Every row gives one point. The points of each table are mixes of a few directions, plus a little noise. Count the directions of each table, and those that both share. Where both have some left over, give the other angles between the two spaces (their principal angles), to ten degrees, smallest first.

First, 6 rows:
[[-59 -40]
 [-42 -27]
 [ 10   6]
 [-21 -15]
 [ 44  31]
 [ 69  43]]
Second, 7 rows:
[[  0  17]
 [  3 -47]
 [ -4  76]
 [  2 -35]
 [  2 -42]
 [ -4  83]
 [  1 -49]]
Directions: first 1, second 1, shared 0; angles 60

First (8 x 4):
[[ 33 -35  31  13]
 [-64 -26   3  12]
 [ 39  32  -4 -18]
 [  4 -53  82  16]
 [-22  51  39 -42]
 [-13 -26 -58  30]
 [-21  39 -74  -8]
 [ 47  16 -17  -5]]
Second, 5 rows:
[[ 11  22 -29  64]
 [-13  11  47 -18]
 [ -7 -48  10 -95]
 [ -2  -9   4 -20]
 [ 11  25 -30  69]]
Directions: first 3, second 2, shared 1; angles 90

First (7 x 9):
[[ 10 -15  33  -7  19  -8   3  13  16]
 [ 40  -7  34 -43  24 -50  27  47  46]
 [  2  32 -34 -54  56  33 -14 -82  35]
 [-26 -12 -45  27 -62  -8  22 -46   4]
 [  8  23 -22  23  -6  31 -12  32 -73]
 [-25 -28   8  64 -39  26   0  -9 -51]
 [ -6   7  25 -10   6 -25 -24  45  22]]
Second:
[[-10   1  32   3 -38 -32 -57  33  21]
 [ 33  68 -11  -6  32  21  23   0  -4]
 [ 36  24  39  14  44   2  39  95 -37]
 [-94 -75 -41  12  40  11  35   0 -12]
 [ 30 -28   2 -32 -35 -13 -38 -46  11]
 [ 47  37  -9 -23  23  16  15 -13  -8]
 [ -5  67   0  32 -41   3 -15 -31  30]
 [-33 -75  -7  14 -22  -3  14 -29  -7]
 [ -4 -19  -4 -15  -1  -5 -15  -8   3]]
Directions: first 5, second 5, shared 3; angles 70, 80

First:
[[ 50 -33 -31  -9 -54  17  30   9 -60  23   3   9]
 [-30  32  55 -24  30   8 -15 -20  42  -7  -4 -26]
 [ 14 -14 -18   5   3  -3   6   8 -19   1  -3  15]
 [-39  17  -4  34  29  -6 -24   1  32 -15   4 -11]
 [ 32 -25 -24   1 -25  26  19   6 -52  16   0  -2]
 [-42  28  21  14  17  -4 -23  -9  47 -12   6 -21]
 [-14  15  40 -23  66  -7 -11  -9  25 -13 -17   5]
 [ 30 -20 -38   4 -64 -32  16  14 -15   8  12  31]]
Second:
[[ 13   5   4  15 -10   0   2  16 -36  -1  22 -10]
 [ -5  -1   9 -11  13  12  -8  -2  11  -3  -9  -7]
 [  3  -8 -29  24 -39 -11  11   1 -10   8  12   8]
 [ -1 -14 -52  31 -62  -8  12  -3  -1  14   8   9]
 [ 31  27  50   7  40 -42  12  24 -63 -11  39  12]
 [ -7 -14 -51  22 -51 -24  17 -16  21  15  -3  29]
 [ 11  26  91 -45  95  40 -31  23 -28 -27   1 -45]
 [-20 -10 -14 -20   5  -1  -1 -26  54   5 -35  16]
 [  4   8  26 -12  28   3  -5   6  -9  -8   1  -7]
 [-12   2  15 -25  31  -3  -5 -14  34  -4 -24   9]
 [-16 -22 -49  11 -51  33  -5  -9  27  11 -15 -14]]
Directions: first 4, second 3, shared 1; angles 30, 70

First:
[[ -2  -6  -3  17   0  -8   3  10   4   3 -10 -14   9  -5  -8   4   5  12
   -3  11]
 [  3   6   2 -24   0  11  -2 -13  -7  -4  13  19 -11   6  14  -4  -3 -18
    3 -15]
 [ -8 -12  -6  44   1 -22   5  23  12   8 -24 -38  22  -8 -25   8   8  35
   -8  30]
 [ -8 -14  -8  53   0 -27   8  28  14  11 -31 -45  27 -10 -31   9  11  44
   -9  36]
 [ 16  24  15 -95  -1  50 -13 -51 -25 -18  53  82 -48  16  52 -21 -20 -78
   17 -65]
 [-11 -17 -11  60   1 -30   9  33  17  10 -33 -50  29 -10 -33  13  12  48
  -12  43]
 [  8  14   9 -53   0  27  -9 -28 -14 -11  30  46 -25  10  29 -11 -13 -42
    8 -37]
 [ -6  -8  -4  33   1 -17   5  18   9   6 -16 -27  14  -6 -17   6   8  24
   -5  21]
 [  7  15   8 -49  -2  25  -7 -28 -13 -10  28  41 -25   9  29 -11 -11 -40
    8 -33]
 [  3   9   5 -29  -1  14  -5 -16  -5  -6  16  25 -16   5  16  -6  -6 -23
    7 -19]
 [ -8 -12  -7  45  -1 -22   7  24  13   9 -24 -38  23  -8 -26   7   9  36
   -8  29]]
Second:
[[  0  13  13  29 -14  16 -12  10 -48 -25  -6   2 -18 -22  17  33   7  15
  -20 -19]
 [-23 -14   5  21   9  12 -11 -25  -7 -10  17  15  21 -21 -11   7 -29  -8
   12  15]
 [ 26   3  -1   4 -35   8   1  16 -22  -5   5 -25  14 -23  12 -30   7 -18
   21   4]
 [ 17   8  19 -13  87  14   4  23  43  38  -7 -44 -24   4  13  -9  87 -26
  -16 -37]
 [-48  18   4  25  47  13 -13 -19  46  -3  -1  13 -19  12  27  22  11  28
  -19 -25]
 [ 29 -17 -30 -40 -57 -78  -4   4 -33 -15  -1   2  29  38   8  -7 -48  12
    5   9]
 [  5   7 -20 -26 -49 -18  18   3  14   3 -12  18  -8  32 -10 -13 -25  22
    6  18]
 [ 25 -16  -7 -25 -38 -21  13   7 -39  -2  -7  16   2  11 -37  11 -28   0
   -1  23]
 [-30   0  16  24  50  56   5 -20  44  19  12   2   0 -30 -19 -11  16 -21
   16  12]]
Directions: first 1, second 6, shared 0; angles 90
